Every row gives one point. Any point is a mix of the corners, with weights that add up to 1. It lies inside the corners' shape when no weight is negative. Say inside or outside, and name the corners with a negative weight.
In the rows, zero is written as 100.

Corners:
(1): 118, 88
(2): 77, 94
(3): 114, 195
Points:
84, 128 => outside (1)
81, 101 => inside
94, 150 => outside (1)
76, 81 => outside (3)
99, 96 => inside
95, 152 => outside (1)
110, 67 => outside (3)

Corners:
(1): 149, 132, 64, 195, 92, 114
(2): 124, 99, 123, 112, 111, 102
(3): 59, 80, 162, 38, 39, 82
(4): 106, 69, 75, 56, 130, 122
(5): 123, 132, 100, 168, 122, 72
(6): 117, 100, 56, 49, 83, 92
(7): 132, 68, 61, 92, 67, 95
Points:
104, 88, 99, 83, 94, 105 => inside
122, 101, 111, 114, 108, 98 => inside
144, 118, 58, 147, 91, 98 => outside (3, 4)
85, 94, 143, 69, 90, 86 => outside (1, 7)
121, 112, 92, 132, 94, 105 => outside (7)
113, 99, 83, 91, 87, 90 => outside (2)
100, 94, 112, 97, 99, 105 => outside (6, 7)

Corners:
(1): 61, 83, 111, 111, 156, 143, 89, 60, 68, 58, 60
(2): 133, 75, 84, 161, 59, 126, 87, 95, 165, 146, 169
(3): 173, 122, 87, 105, 63, 23, 162, 124, 84, 101, 80
(4): 144, 84, 81, 93, 130, 71, 101, 63, 70, 93, 127
(5): 68, 84, 96, 149, 158, 67, 123, 85, 122, 60, 125
(6): 42, 39, 75, 134, 167, 116, 74, 82, 65, 69, 61
(7): 87, 92, 124, 131, 195, 134, 97, 149, 118, 108, 94
(8): 90, 81, 97, 50, 117, 43, 152, 136, 118, 82, 53
(9): 138, 145, 112, 79, 132, 87, 106, 130, 149, 136, 61
(10): 142, 133, 103, 112, 87, 85, 117, 147, 127, 73, 88
(11): 133, 118, 98, 78, 76, 100, 80, 136, 34, 130, 101
(12): 105, 21, 103, 131, 87, 91, 50, 78, 53, 149, 66
Points:
98, 69, 100, 116, 131, 97, 93, 84, 96, 106, 83 => outside (10, 11)
94, 86, 97, 96, 125, 78, 117, 112, 99, 88, 82 => inside
98, 69, 94, 121, 126, 84, 109, 97, 105, 103, 89 => outside (10, 11)
104, 80, 91, 110, 114, 80, 102, 96, 92, 96, 90 => outside (7)
108, 73, 94, 129, 112, 100, 94, 94, 116, 112, 101 => outside (11)
125, 102, 99, 112, 101, 84, 108, 118, 99, 94, 87 => inside
116, 86, 88, 133, 118, 88, 99, 72, 110, 88, 112 => outside (7, 8, 11)
118, 82, 93, 116, 109, 92, 94, 96, 92, 110, 109 => inside
117, 79, 92, 125, 104, 86, 104, 113, 106, 108, 110 => outside (1, 9)

Corners:
(1): 109, 99, 115, 11, 98, 104, 102, 134, 120, 70, 108, 74, 100, 106
(2): 112, 118, 107, 97, 138, 129, 88, 109, 117, 106, 127, 104, 120, 80
(3): 85, 119, 98, 103, 78, 68, 114, 127, 87, 57, 82, 88, 80, 123
(4): 103, 95, 102, 110, 66, 85, 104, 131, 113, 89, 103, 92, 125, 110
(5): 110, 81, 129, 88, 103, 111, 109, 124, 122, 77, 95, 107, 110, 87
(6): 76, 96, 66, 110, 95, 80, 91, 100, 82, 76, 111, 115, 93, 115
(7): 96, 107, 116, 80, 126, 143, 79, 133, 83, 128, 138, 137, 80, 77
(8): 83, 97, 101, 71, 107, 82, 172, 126, 125, 91, 124, 101, 105, 80
(9): 76, 100, 78, 99, 114, 175, 94, 75, 62, 95, 116, 98, 118, 103
(10): 38, 112, 71, 113, 90, 73, 84, 150, 79, 70, 60, 119, 66, 119
(11): 85, 82, 79, 118, 124, 79, 118, 29, 86, 110, 96, 64, 79, 110
(12): 99, 111, 121, 71, 97, 110, 115, 136, 117, 86, 123, 108, 102, 47
(13): 99, 118, 89, 74, 103, 94, 92, 123, 82, 85, 63, 103, 95, 105
(14): 89, 122, 86, 112, 67, 128, 149, 5, 128, 94, 126, 85, 138, 112
(15): 68, 109, 111, 79, 114, 74, 102, 137, 76, 70, 109, 120, 109, 103
Points:
100, 102, 93, 84, 95, 115, 111, 102, 106, 81, 114, 94, 117, 98 => outside (7, 10, 11, 15)
82, 103, 96, 93, 113, 115, 83, 119, 75, 92, 92, 104, 90, 107 => outside (6, 8, 12, 14)
79, 107, 96, 104, 108, 115, 111, 95, 92, 94, 119, 111, 96, 90 => outside (1, 4, 13)
87, 115, 104, 72, 95, 111, 112, 127, 98, 90, 112, 110, 100, 94 => outside (2, 5, 6, 11)
83, 103, 83, 92, 88, 80, 122, 91, 88, 73, 105, 88, 101, 114 => outside (2, 5, 7, 10)
87, 98, 89, 97, 106, 95, 104, 96, 94, 89, 106, 99, 96, 102 => inside
